Every row gives one point. Before rounding, the points of a table are all equally far from one centre. They may lie mostly on one side of it. Write the centre, to within rounding.

Points, 9 rows:
[[ 0.01 -3.09 -0.53]
 [-1.63 -2.92  1.65]
 [-0.63 -3.26 -0.18]
 [ 1.44 -2.34  2.18]
 [-2.54 -0.90  1.90]
 [-1.51 -3.15  0.68]
 [-2.62 -1.02  1.71]
 [-2.16 -2.46  1.53]
 [-0.16 -3.50  0.69]]
Centre: [-0.23 -0.96  0.84]

Points (7 x 4):
[[ 0.88 -0.80  2.23  2.78]
 [ 0.01  2.86  1.41  3.08]
 [-0.39  0.26  2.58  1.15]
 [ 1.17  0.98  2.45  3.07]
 [-1.24 -1.32  0.74  3.48]
 [ 0.50  0.73  2.61  3.31]
 [-1.58 -0.83  1.27  3.42]]
Centre: [0.03 0.62 0.20 2.25]

Points:
[[-2.03 -1.01  0.61 -2.86  1.64  0.96 -0.56  2.44]
 [-4.28 -2.05  0.94  0.26 -1.86  2.50 -2.68 -0.49]
 [-0.86 -1.33  2.80 -0.15 -1.83 -0.26 -1.30  0.90]
 [-3.21 -2.39 -0.51  0.39 -0.90  0.72 -3.32  0.17]
 [-2.24 -2.24  0.44 -2.10  1.02  2.85 -3.64  0.58]
 [-2.29 -1.06  1.40 -3.85 -1.45  2.42 -0.81  0.56]
 [ 0.31 -3.94  0.74  1.44  1.09  0.57 -1.65 -1.80]
 [-4.31 -1.10  2.07 -2.01 -1.35  0.75  0.80 -0.84]
 [-2.53 -0.03 -1.54 -1.14 -0.44  3.32 -3.30 -2.95]
 [ 0.69 -2.49 -0.38 -0.79  3.47  2.73 -1.89  0.52]
 [-1.87 -0.64 -1.34 -1.86 -0.29  0.46 -2.90 -2.88]
 [ 0.47 -1.10  0.83 -0.32  2.92 -0.58 -1.87  0.20]
 [-1.45  1.12 -1.66 -1.45  2.56  3.00  2.40 -2.46]
 [-2.27 -1.60 -0.95 -2.65  0.53  3.45 -3.03 -2.39]]
Centre: [-1.31 -0.59  0.27  0.06  0.37  2.39 -0.09 -0.74]

Points, 14 rows:
[[-0.15  1.68 -0.01  0.13 -3.03  1.99  1.05 -1.60  4.94]
 [-1.62  3.68  0.34 -0.81 -3.27 -2.13  0.31 -2.54  3.69]
 [ 0.07  1.79 -2.66 -0.07 -2.03  0.45  0.42 -0.76  1.10]
 [ 0.52  1.99 -0.56  2.60 -1.07  1.02  0.09  0.46  2.14]
 [-1.90 -0.12 -1.59  1.14 -1.94  0.63 -1.16 -2.40  1.79]
 [-0.91  1.98  1.20  2.03 -2.34  3.39 -1.75 -1.12  1.79]
 [ 1.34  0.05  3.56  1.26 -4.20 -0.08  1.59 -1.68  0.51]
 [-1.35  0.94 -2.37  1.30 -2.45  1.39  1.47 -1.79  1.88]
 [-0.32 -2.25  0.03  1.06 -3.28  1.72  0.02 -1.23  2.63]
 [-0.51  0.25 -1.64 -0.61 -1.24  2.55  2.12 -1.64  1.93]
 [ 0.58  0.16  0.72  0.38 -3.32  2.21 -0.15 -2.68  2.76]
 [-0.20  1.79  2.45  1.12 -1.04  1.56  1.65 -2.31  4.44]
 [-1.19  1.34 -0.43  1.36 -4.33  0.07  0.63 -0.88  5.13]
 [-3.03  1.02 -1.61  1.10 -2.26  3.86  1.74  1.23  0.35]]
Centre: [-2.58  1.11  1.98 -0.67 -2.51  0.22  0.93  0.51  1.34]

Points (17 x 12):
[[ 0.39  1.12 -1.18 -0.14 -2.44 -6.06 -1.24 -2.23  0.62 -1.34 -0.41  0.45]
 [ 1.16  3.03 -1.47 -0.80 -2.55 -3.78  0.16 -1.33  3.48  0.07 -1.20  0.85]
 [-0.22  2.25 -2.70  1.50 -1.80 -3.67 -1.76 -2.84  0.08  0.12  0.50  0.55]
 [ 0.02  2.99 -1.32 -0.19 -1.34 -5.04 -1.94  1.92  1.02 -1.14  0.63 -0.40]
 [ 3.66  0.76 -1.09  0.17 -0.68 -5.35  1.06  1.56 -1.13 -1.52  0.80  2.31]
 [-0.15  0.92 -1.59  0.54  0.46 -4.88  0.66  1.16  2.25 -0.37 -1.39 -0.31]
 [ 1.16  1.18 -2.16  0.85 -0.41 -5.05 -0.81 -1.96  0.30 -2.33 -1.46  2.69]
 [ 0.85  2.43 -2.12 -0.36 -0.11 -5.82  0.02  0.54 -0.68  0.36  0.48  0.43]
 [-1.11  3.59 -0.26  0.65 -2.16 -3.98 -0.96  1.88 -0.55 -1.96 -2.28  0.79]
 [-0.47  2.51 -3.06  0.25 -0.59 -4.44 -1.05 -0.70 -1.40  0.54 -1.49  0.44]
 [-0.67  1.81 -3.99 -0.77 -2.01 -3.26 -0.19  0.73 -0.51  1.56 -0.81 -1.09]
 [ 1.37  1.48 -4.18  0.63  0.61 -4.24 -0.38 -0.04 -0.55 -0.79 -0.22 -0.88]
 [-2.26  2.45 -2.10 -2.03 -1.05 -1.78 -2.57 -1.22  0.54 -0.94 -1.05  0.53]
 [ 0.30  1.18 -2.12 -0.39  0.56 -5.77  0.40 -0.12  0.44  0.35  0.01  0.14]
 [-0.52  2.14 -1.90 -2.21 -0.47 -3.71  0.46 -0.57  1.84 -0.53 -2.56 -0.74]
 [ 0.81  4.56 -1.33 -0.99 -2.13 -4.06 -1.92  0.96 -0.24 -1.09 -1.17  2.08]
 [-0.14  2.44 -2.43 -0.21  0.36 -4.12 -0.07  0.19  2.71 -1.86 -0.02 -0.69]]
Centre: [ 1.09  0.60 -0.77 -0.25 -1.88 -1.47  0.04  0.17 -0.13 -1.17 -0.11  0.82]

Points, 20 rows:
[[ 0.97  1.79 -1.64 -0.57 -1.60  1.13  4.68 -0.59 -3.78 -1.93  0.41  1.21
  -0.63 -0.75]
 [ 1.72  1.41 -0.84  1.40 -0.11  0.68  3.85 -0.47 -3.98 -3.05 -0.50  1.29
  -0.45  0.11]
 [-0.33 -0.23 -0.39 -0.23  0.70  1.59  4.18 -1.51 -2.97 -2.15  1.09  2.74
  -1.98 -0.05]
 [ 0.81  2.43 -2.33  0.58 -0.73  2.14  4.26  0.59  0.51  0.02  2.33  3.46
  -1.24  1.05]
 [ 4.59  0.51 -2.52  0.80  1.17  0.64  4.33  0.54  0.26 -0.53  1.19  0.64
  -1.49  1.29]
 [ 2.11  2.27 -0.09 -0.11  0.73 -1.00  3.43 -0.88 -2.82 -3.30  2.04  2.41
  -0.26  0.64]
 [ 1.03  2.37 -2.35 -0.95 -1.00  1.46  3.73 -0.84 -1.31 -1.91  0.26  4.16
  -1.07  1.29]
 [ 1.38  2.12 -2.85 -1.53 -2.16 -0.73  3.90  1.37 -2.33 -0.41 -0.22  0.70
  -0.58 -0.74]
 [ 1.07 -0.95 -1.58  0.35  0.26 -0.61  2.33  0.38 -2.52 -4.30 -0.98  1.77
  -0.79 -1.73]
 [ 0.32  2.34 -1.57 -2.64 -0.92  0.97  1.46 -0.66 -2.83 -0.12  1.11  2.33
  -0.52  1.46]
 [ 1.66  3.04 -0.58 -0.05  0.53  1.68  1.11 -0.58 -2.16 -0.89  2.78  4.37
  -1.04  0.24]
 [ 1.95  1.80 -1.69 -0.99  0.61  2.20  4.01 -0.29 -0.11 -2.37 -1.92  2.05
  -0.71  1.45]
 [ 0.61  0.88 -1.13  0.38 -0.30  1.47  4.21 -1.23 -1.26 -1.19 -0.05  5.15
  -0.96 -0.44]
 [ 1.78 -0.14 -0.33  0.86 -0.23  0.99  4.79  1.19 -1.61  0.21  2.13  2.47
  -2.27 -0.33]
 [ 3.84  1.71 -0.64 -0.67 -1.35  0.36  4.20 -1.47 -2.10 -2.42  1.14  2.07
  -1.21  0.09]
 [ 1.04  1.88 -1.75 -1.05 -0.03  2.20  2.69  0.42 -2.93 -1.03  3.40  3.10
  -1.47 -0.81]
 [ 3.75  0.00 -3.22  1.04 -1.17  0.35  3.57 -1.34 -2.55 -2.69 -0.05  2.02
  -1.63 -0.38]
 [ 1.89  1.66 -3.20 -1.11  0.68 -0.75  3.35  0.30 -2.93 -2.35  0.27  1.11
  -3.38  0.75]
 [ 1.40  2.59 -2.83  1.70 -1.37 -1.34  5.44  0.14  0.57 -1.45  1.27  2.67
  -1.32 -1.52]
 [ 1.07  2.15 -1.72 -3.02  0.87  1.69  4.34  0.14  0.24 -2.50  1.02  2.10
  -0.16  0.11]]
Centre: [ 0.93  1.28 -1.81  0.54  0.43  0.19  1.72 -0.96 -0.17 -0.85  0.78  0.84
 -0.89 -0.90]

Points, 25 rows:
[[ 2.43  0.69  3.49 -3.09  1.80  1.15 -0.32 -1.99  2.21  1.82  1.61 -2.30
   0.84  0.95  3.09  1.14 -2.13  0.71 -1.67  1.32]
 [ 0.97 -1.58  0.32 -2.28  1.12  0.54 -1.26 -1.13  2.40  0.25  1.44 -0.22
  -1.16  2.16  0.79 -0.68 -1.26  1.91  0.60  3.81]
 [ 1.19 -0.64  2.18 -1.68  2.89  0.26 -1.90 -3.90  1.06 -2.34  1.43 -1.32
   0.72 -1.13 -0.43 -0.87 -2.55  0.91 -3.68  1.39]
 [ 3.33 -4.12  3.56 -1.94  3.14  0.98 -0.88 -0.91  1.84  1.97  2.65 -2.55
   0.02  0.32  1.33 -0.20 -1.08  0.02 -1.92  1.29]
 [-1.15 -2.02  2.63 -1.07  2.39 -0.30  2.54 -2.70  1.53  0.75  3.00 -1.79
  -1.16 -2.59 -0.86  0.13 -3.39 -0.20 -3.86  2.54]
 [ 4.02 -1.72  1.75 -1.06  2.43 -2.12  0.78 -2.26  1.36  0.44 -0.33 -0.86
   0.10 -0.11  0.04  2.02 -2.48  1.37 -4.24 -0.02]
 [ 0.74 -0.88  2.69 -3.08  4.11  0.16  1.35  0.25  2.71 -0.53  2.77 -1.48
  -0.91 -1.85  2.82  1.46 -2.31 -0.97 -2.60 -0.24]
 [-0.52 -1.00  2.29 -2.68  1.45 -1.18 -0.51 -2.89  3.16  2.75  2.10 -1.70
  -1.49  0.44  0.46  0.07 -0.32  0.08 -3.09  3.71]
 [ 0.53  1.13  2.14 -2.74  2.07 -2.60  0.22 -3.11  1.87 -0.39  1.09 -0.86
  -2.97  0.43 -1.27  1.85 -2.04 -1.12 -0.98  0.17]
 [ 2.13 -1.05  3.84 -1.70  4.03 -1.02  0.91 -2.40  1.60  0.08  1.60 -0.83
  -1.35  1.45  2.36  2.06 -1.89 -0.24 -3.24 -0.40]
 [-0.77  1.16  2.70  1.06  4.19 -0.81 -0.05 -2.67  1.87  0.32  0.23 -5.11
  -1.54 -0.90 -0.37  1.52 -0.38 -0.49 -3.35  1.64]
 [ 1.07 -2.83  2.16 -3.74  3.43  0.27 -1.07 -3.13  2.78  0.84  1.01 -4.22
  -2.92 -0.04 -0.09 -0.45  0.23  1.43 -1.13  0.10]
 [-0.18 -0.24  1.79 -1.52  3.38 -1.51  2.58  1.08  2.51 -0.21  3.54 -2.88
  -1.39  0.55  0.09  1.34 -0.34  2.67 -3.55  1.26]
 [ 3.96 -3.46  2.46 -2.54  3.19  1.23  2.57 -1.09 -0.63  1.56  0.69 -2.93
   1.49 -1.05  1.77  0.69 -0.44  1.03 -2.04 -1.33]
 [ 1.21  0.67  1.14 -2.57  4.06 -1.50 -2.25 -3.48  2.33  1.84  1.56 -1.27
   1.61  0.86 -1.30  1.03 -0.92 -2.20  0.35  0.05]
 [ 0.74  0.50  2.67 -2.32  4.50  1.39  1.36 -1.64  1.20  1.27  1.93 -1.06
  -1.41  0.74  3.13  2.18 -3.34 -0.47 -2.13  0.71]
 [-1.30 -2.31  3.92 -1.79  3.68 -1.35 -0.38 -1.26  1.30 -0.19  3.08  0.27
  -1.51 -0.93 -1.16  2.31 -3.14 -0.34 -1.11 -0.04]
 [ 1.52 -3.58  2.64 -1.62  1.25 -0.99  0.55 -1.36  2.40  0.05  2.55 -0.09
  -1.40  0.76  3.29  1.16 -2.04 -0.37 -1.81  1.94]
 [ 0.68 -0.03  0.32 -1.46  0.03 -2.47  0.69 -4.40  1.80  2.06  2.24  0.03
   0.03  1.87  1.42  3.92 -1.16  0.09 -0.80  1.43]
 [ 2.90 -1.17  3.20 -1.32  2.50 -2.46 -0.23 -2.56 -0.05 -0.36  0.00 -0.01
  -0.38 -0.15  3.09  1.92 -0.16  2.40 -2.81  0.25]
 [ 0.99 -2.78  0.26 -1.55  3.02  0.72  0.17 -2.62  2.59  0.49  4.93 -2.43
  -1.76  3.05 -0.86  1.85  0.48 -0.68  0.60  0.57]
 [ 1.93  0.84  0.59 -2.89  4.57 -0.08  1.53 -1.50  2.41 -1.02  1.21 -1.88
  -0.41 -0.93 -0.43  3.20 -3.45  0.07 -1.80 -0.12]
 [-0.46 -1.00  2.75 -2.28  4.98  0.27 -3.12 -2.44  0.32  0.47  1.86 -3.66
  -1.61  0.00  1.63  0.39 -1.89 -1.10 -0.37 -0.94]
 [ 0.42 -1.69  1.41 -2.89  1.25 -2.28 -0.49 -1.09  1.41  1.12  3.17 -3.09
  -1.26 -0.37 -0.26  2.52 -2.50 -1.09 -0.90  2.78]
 [ 0.26 -0.77  2.47 -2.64  1.74 -0.50 -0.03 -0.13  0.07 -0.31  0.23 -1.95
  -1.13  1.22 -0.36  1.74 -2.89 -0.31 -0.46  2.92]]
Centre: [ 0.25 -0.71  0.43  0.29  1.97  0.33  0.54 -1.87  0.92  1.32  1.87 -1.33
 -0.19 -1.17  0.37  0.33 -0.09  0.86 -0.71 -0.60]
